Each row of a before or after table is a point. The points were changed in one or more steps. Then noise was added and the rows were shuffled. The steps act on columns, c1 being the first. Write out the steps. A step turns or swaps two columns, mirrors them in a line or flattens them onto one, adds a multiple of one to another, or multiplies or shifts one. Angles are multiples of 10 degrees, from the lower column toward the higher: turns from -170 to 170, lines from 10 to 170 but not 90. Use the fewest steps. Two steps may share a column if one is a turn and the other turns, adds or multiplies; they go together, in the order done. Otherwise the lowest column goes first.
(in the rows, 128 means zero)

Before:
[[141 192 161]
 [105 106 140]
 [114 173 140]
 [139 155 194]
 [154 103 125]
 [160 127 165]
 [146  95 249]
 [133 118  81]
 [174 156 175]
 [131 117 139]
 [170  99 175]
 [130 155 177]
 [ 95  59 146]
 [158 173 170]]
After, 14 rows:
[[125 105 152]
 [172 153 173]
 [193 154 142]
 [137 115 130]
 [137 172 117]
 [250  95 145]
 [148  58  96]
 [177 101 170]
 [ 80 119 131]
 [140 104 105]
 [174 157 131]
 [163 194 144]
 [170 172 157]
 [164 131 162]]
Steps: swap c1 and c3

Before (8 x 4):
[[ 54  37  91  82]
 [ 83 131 139  99]
 [164 125 127  90]
 [179 106 143 143]
 [118 144 132  73]
 [ 57  48  33 137]
 [138 137 156 128]
 [142 106 143 100]]
After (8 x 4):
[[108 123 124 133]
 [106 133 108 123]
 [239  61 175 166]
 [212  77 124 156]
 [160 141  98 118]
 [ 98 141 144 119]
 [132 164 120 109]
 [ 75 103 143 141]]
Steps: turn c1 and c3 by 150 degrees; flatten c2 and c4 onto the line at 150 degrees

Before, 8 rows:
[[ 81 139 173 204 125 120  26 102]
 [106 157 146 164 181 110 140 132]
 [194 102 138 146  91  61 146 182]
 [141 149  87  95  80 176  95 120]
 [153 152 142 104 117  93 125 113]
 [136 125  76  80 133  58 182 140]
 [207 168  57 155 104 103  66  74]
 [158 104 135 144 157 114 102 113]]
After:
[[136 122  77  80  57 133 161  83]
 [140 148  88  95 179  81 107 152]
 [159 105 135 145 114 158 118 156]
 [208 170  55 157 102 104 114 211]
 [ 80 138 171 203 117 127  70 215]
 [154 150 144 108  94 116 138 142]
 [105 152 145 166 112 178 135 117]
 [194 103 136 145  64  90 105  77]]
Steps: swap c5 and c6; mirror c7 and c8 in the line at 160 degrees

Before (12 x 9):
[[120 128  79  36 119 114  47 139 129]
 [125 133  95 141 113  72 148 132 119]
 [207 109 140 103 131 167 210 165 125]
 [139  96 129  79 100  81  82 157  76]
 [159  93 140 128 122  99 118 162 116]
 [181 114  97 106   7 115 142 123 116]
 [130 106  97 166 200 116 105  95 130]
 [102 123 199 127 147 134  63 133 160]
 [160 123 135 118  78 167 116  77  90]
 [136 153 131 143 124  95 161 143  65]
 [113 103 164 100  75  93 177 141 111]
 [113  98 137 130 108 179 125 154 148]]
After (12 x 9):
[[124  99  97 167  60 115 106  93 130]
 [148 180 164 101 151  92 178 141 116]
 [179 171 129  79 128  80  80 159 147]
 [101 119 199 127 111 134  63 133  98]
 [160 165 135 119 163 166 116  75 166]
 [137 136  96 141 143  70 148 132 126]
 [130 134  78  34 135 114  48 139 120]
 [110 163 136 129 125 179 126 154 109]
 [189 111 131 144 148  94 161 144 147]
 [134 159 141 128 109 101 118 163 163]
 [130 214  97 107 212 116 144 127 181]
 [117 140 139 103 113 167 211 165 207]]
Steps: turn c1 and c9 by 100 degrees; turn c2 and c5 by 140 degrees

Before (9 x 12):
[[166  88 121  56 116 114 127 189 146 134 110 116]
 [131 173  40 168 149 126 135 161 141 131 141 126]
 [152 125 106  84 183 146 138 171 166 187 115 103]
 [153 158 119  97 182 147 135  88 155 154 195 115]
 [163 172 104 159 185 105 131 103 163 169 116 102]
 [115 148 121 121 178 106 145 178 132 131 139 158]
 [142 128 124 167 161 117 160 190 128 181 139  83]
 [  8 147 102 169  74 105 129  91  89 121 123  88]
 [144  86  82 149 171 149 135 187 130 119 112  93]]
After:
[[152 125 150  84 184 145 138 189  89 187 116 101]
 [115 150 128 121 178 106 145 170 120 130 141 158]
 [167  90 140  55 115 113 127 216 111 134 111 115]
 [164 172 147 158 185 106 131 126  90 170 113 103]
 [153 159 146  97 182 149 136 106 108 153 195 115]
 [142 127 125 166 162 118 161 200 126 181 139  81]
 [128 171  96 169 150 126 134 163  47 130 140 126]
 [144  88 106 149 170 150 135 198  87 118 113  91]
 [  7 148  82 169  74 106 129   7 125 120 121  90]]
Steps: add 0.7 times c1 to c8; mirror c3 and c9 in the line at 30 degrees

Before, 13 rows:
[[107 124 135 177  38  71  90 103  77 115 134 130 143 123]
 [102 141  75 114 117 137 145 129 136 100 158 129  92 154]
 [ 86 190 144 115  51 143  91  97  85  99 140 137 169 134]
 [145 111 189 160  88  94  50  72  93  85 149 191 131  52]
 [165  73 137  91 189 126 124 176 113 136 178  58  86  99]
 [ 91 113 126 116  78 143 113 169 133 126 160 159 132 173]
 [197 100 146 158  87 120 103  86 105 134 144 148 155  76]
 [148 156 210 130 115 109 128 111  62 176 155  85  36 169]
 [145 108 201 188  39 128  35  66 143  92 133 135 128  59]
 [110 155 122 188  94 132  85  90  50 110 146 131 159 204]
 [124 135 180 140 140 106 106 106  91 221 214  77  47 126]
 [ 58 112 113 100 109 153 123 118 118 138 104 133 124 154]
 [148 167  81 119 100 128  51 126  66 127 118 136 125 159]]
After:
[[166 155 120 154  63 120  87 174  54 145 145 129 121  56]
 [ 68 136 180 114 120 166 105 112  92  42 215  92 184 107]
 [186 193 147 209 125 106  88 121  89 152 138 133 134  99]
 [107 101 145 163  89 135 102  63 101 127 147 141  54 119]
 [156 111 129 179 133 112 116 188 134 128 163 147 153 138]
 [121 108 201 207  55 122  33  37 141 162 132 131 116 112]
 [153 122 136 208  63 182  91 109  76 148 135 129 137 107]
 [ 71  71 138  75 176 132 127 123 110 123 181  78 125 183]
 [110 168  79 158 135 126  50 153  65 127 117 132 114 112]
 [ 42 157 209 141 120 155 130 155  60  85 153  97 170  90]
 [120 114 192 163  90 155  50  34  91 177 148 172 114 119]
 [167 112 114 148 155 106 121 145 121 114 104 132 183 108]
 [116 139  73 142 139 114 144 155 135 155 157 131 173 113]]
Steps: turn c1 and c13 by -130 degrees; mirror c4 and c5 in the line at 130 degrees; turn c6 and c10 by -170 degrees; mirror c8 and c14 in the line at 30 degrees; multiply c12 by 0.7

Before:
[[149 128  74 109  87 135 104 116 154 108 141 169 205 107 100 132 135 113
  111 159]
 [128 100 114 154 136 102 133 118 158 122 140 106 136 110  97 106 121 128
  158 125]
 [106 114 144 115 150  82 123 106  88 131 120 113 155 116 163 136 138 108
   86 159]
 [149 119 136 135 126 103 100 101 137 102  80 103 143 162 122 138 117 143
  138  97]
 [108 171 144 119 151 138 118 126 133 117 128 123 103 100 117 134 106 140
  104 156]
 [148 124 144 111 152  95 109 114 136 124 134 163 108  98  97 116 110 100
  123 158]
 [151 180 134 127  87 127 113 125 160 112 139 103 120 100 103 108 121 125
   86 138]
 [146 107 128 114 115 131 127 113 102 106 139 117 104 135 151 132 106 102
  148 129]
 [123 107 135 115 126 136 136 119 162 108 111 122 118 126  97 116 172 135
  136 104]
 [ 91 103 108 131 156 112 107 121 162 127 123 119 115 123 118 139 103 148
   94 123]]
After (10 x 20):
[[150 129  75  72  88 136 104 115 154 110 163 165 204 107  99 136 123 112
   73 158]
 [ 92 102 107 136 156 112 105 120 163 125 117 117 116 122 122 103 116 149
   53 123]
 [149 122 145  75 152  94 109 114 135 126 141 164 107 101  95 111 141 101
   82 160]
 [125 106 135  88 128 134 137 119 162 107  86 121 117 126  98 170 141 136
   96 107]
 [148 120 135 148 127 104  98 101 138 103   7 104 144 162 122 118 118 142
   97  97]
 [129 102 111 205 136 103 132 121 159 122 160 107 136 111  97 119 151 129
  120 126]
 [106 170 145 100 153 138 120 125 132 118 131 123 104 103 118 108 122 140
   63 157]
 [107 111 148  90 151  83 124 105  89 132 107 113 156 113 163 141 119 108
   46 159]
 [146 105 130  88 115 130 129 113 102 109 159 119 107 135 153 105 124 104
  108 130]
 [153 177 135 123  90 124 113 122 158 114 155 104 120  98 104 121 146 123
   44 137]]
Steps: multiply c4 by 3; multiply c11 by 2.5; turn c16 and c17 by -90 degrees; shift c19 by -40

Before (12 x 24):
[[122 121  92 108 124  98  94  94 132 134 221 119 167 123 133 114 130 152
  183 128 140 149 127 158]
 [141 112 168 148 113  87 124 104  88 139 121 106 118 146 139 153 166  88
  143 134 115 106 124 167]
 [121 130 121 119 122 145 114  86 131 145 101  73  90  88  96 104 119 130
  175 167 142  87 138 121]
 [118 106 128 163 108  96 116 156 129 148 155 129  90 138 133 136 116 120
  124 128 141  94 151 172]
 [118 116 160 159 186  91 154 100 118 125 102 128 112  92 137 117 114 135
  151 134   7 195 125  95]
 [112 147 101 161 187 108  92 141 139 145 104 113 123 135 141 105 127 151
  125 129 151  95 159 169]
 [174 118 145 161 108  94 120 134 144 147 108 122 155 129 112 144 114 122
  187 173 133  80 145  94]
 [121 159 156 164 121 182 118  93 126 147 126 110 128 152 144  55 150  76
  116 130 122  77 120 128]
 [134 167 108 130 102 140  94  90 129 111 101 113 103 125 140 155 114 122
  157 145 155  74 123 165]
 [131 180 107 163 106  93 100 100 129 132 142 114 114 138 141 141 137 145
  117 156 136  78 124 154]
 [123 119  98 154 127  96 108 109 140 139 116 100  91 153 114 150 113 151
  128 133 143 143 120 160]
 [117 136 117 164 103 104 120 188 147  90 136 122 115 144 127 145 132 135
  113 174 155  82 129 122]]
After:
[[144 158 156 126 122 184 122  94  90 145 127 147 131 145 144  67 149  77
  115 132 159  75 119 144]
 [128 131 121 140 121 141 141  86 120 147 103 178 171 102  95 105 116 130
  178 167 121  82 114  97]
 [121 144 100 151 184 109 157 142 122 144 105 138 134 110 141  96 128 149
  127 130 159  92  89 162]
 [165 117 146 133 109  97 145 135 154 151 111 138 103 152 110 146 112 123
  185 173 162  83 122 102]
 [118 106 130 142 106  93 147 155 133 147 153 122 165 105 132 130 119 118
  120 130 164  94 114 171]
 [121 113 163   7 184  93 121 101 112 123 102 126 144 123 138 121 111 133
  151 131 160 197 154  81]
 [131 117 170 116 112  87 122 106 109 139 119 149 141 115 136 172 163  87
  142 134 150 107 127 171]
 [111 136 116 152 102 100 131 188 153  90 134 132 142 144 125 129 133 138
  109 173 168  84 120 132]
 [126 184 102 138 111  93 126  96 135 132 144 138 146 116 141 138 139 139
  119 160 159  77 100 153]
 [123 163 112 153 102 139 122  91 143 115 102 135 153 100 139 155 114 123
  156 145 128  74  91 153]
 [111 119  96 142 126  96 122 108 144 140 117 148 173 125 117 140 115 149
  127 135 154 143 111 164]
 [129 122  92 141 125  93 128  96 123 131 217 143  91 105 135 115 127 153
  180 126 107 150  96 148]]
Steps: turn c1 and c16 by 20 degrees; turn c9 and c16 by -30 degrees; swap c4 and c21; swap c7 and c23; turn c12 and c13 by -170 degrees; turn c14 and c24 by 40 degrees
